Each row is a point. Each table stands for the endless flat space through its points: a line for two points, a plane for three, and so on. The two share one point or none. Which?

First (2 x 3)
[[0.14, -0.28, -0.12],
[0.05, -0.10, 0.06]]
Second (2 x 3)
[[0.20, 0.01, -0.02],
[-0.04, -0.35, -0.08]]
They share: no point

First (2 x 6)
[[-0.10, -0.16, 0.07, -0.13, 0.10, 0.03],
[-0.30, -0.24, 0.15, -0.13, 0.26, 0.15]]
Second (2 x 6)
[[-0.13, -0.17, 0.21, -0.23, 0.18, -0.01],
[-0.15, -0.21, 0.18, -0.19, 0.15, 0.04]]
They share: no point

First (3 x 11)
[[0.11, -0.06, -0.12, 0.26, 0.41, -0.15, 0.09, -0.22, 0.33, 0.04, -0.09],
[0.01, -0.22, -0.07, 0.29, 0.32, -0.27, 0.10, -0.07, 0.52, -0.01, 0.02],
[-0.15, -0.40, 0.20, -0.08, 0.10, 0.07, -0.15, -0.21, 0.14, -0.47, 0.12]]
Second (3 x 11)
[[-0.14, -0.18, 0.13, 0.14, 0.18, -0.04, -0.04, -0.16, 0.37, -0.20, 0.15],
[0.14, -0.10, 0.17, 0.09, 0.09, -0.25, 0.08, 0.01, 0.30, 0.03, -0.02],
[0.12, -0.26, -0.09, 0.10, 0.36, -0.10, 0.02, -0.24, 0.17, -0.16, -0.13]]
They share: [-0.01, -0.22, 0.02, 0.12, 0.27, -0.07, -0.01, -0.20, 0.27, -0.18, 0.01]

First (3 x 14)
[[0.20, -0.18, -0.14, 0.12, -0.23, 0.25, 0.09, -0.18, -0.14, 0.04, 0.19, -0.07, 0.15, -0.08],
[0.24, -0.18, -0.10, -0.08, -0.07, 0.21, -0.03, -0.14, -0.02, -0.16, 0.39, -0.07, 0.35, 0.12],
[0.28, -0.12, -0.24, -0.18, -0.13, 0.09, -0.11, -0.10, -0.08, -0.22, 0.29, -0.11, 0.47, 0.04]]
Second (2 x 14)
[[0.17, -0.06, -0.13, -0.14, -0.17, 0.24, -0.14, -0.16, -0.29, 0.03, -0.01, 0.00, 0.22, -0.14],
[0.20, -0.18, -0.19, 0.01, -0.29, 0.12, 0.01, -0.19, -0.14, -0.12, 0.20, -0.18, 0.25, -0.11]]
They share: no point

First (2 x 20)
[[-0.07, -0.21, 0.13, 0.14, -0.32, 0.15, -0.44, 0.03, -0.07, -0.06, 0.02, 0.24, -0.18, 0.07, -0.13, -0.24, -0.15, 0.12, -0.27, -0.13],
[-0.07, -0.11, 0.21, 0.10, -0.22, 0.19, -0.32, -0.07, -0.13, 0.06, 0.12, 0.20, -0.14, -0.05, -0.15, -0.24, -0.05, 0.14, -0.19, -0.15]]
Second (4 x 20)
[[-0.41, 0.02, -0.02, 0.38, -0.04, 0.01, -0.38, 0.12, -0.20, 0.02, 0.27, 0.35, -0.35, -0.16, -0.11, -0.25, -0.16, -0.21, -0.20, -0.11],
[-0.01, -0.12, 0.46, -0.04, -0.18, 0.29, -0.06, -0.24, -0.22, 0.16, 0.05, -0.07, 0.03, -0.04, -0.31, -0.33, 0.08, 0.33, -0.14, -0.09],
[-0.28, -0.09, 0.22, 0.23, -0.07, 0.13, -0.19, 0.00, -0.28, 0.02, 0.14, 0.07, -0.21, -0.12, -0.28, -0.36, -0.11, 0.03, -0.16, -0.08],
[-0.23, 0.12, 0.10, 0.16, -0.14, 0.09, -0.32, -0.12, -0.04, 0.26, 0.25, 0.39, -0.11, -0.04, -0.01, -0.11, 0.10, -0.05, -0.24, -0.09]]
They share: [-0.07, -0.06, 0.25, 0.08, -0.17, 0.21, -0.26, -0.12, -0.16, 0.12, 0.17, 0.18, -0.12, -0.11, -0.16, -0.24, 0.00, 0.15, -0.15, -0.16]
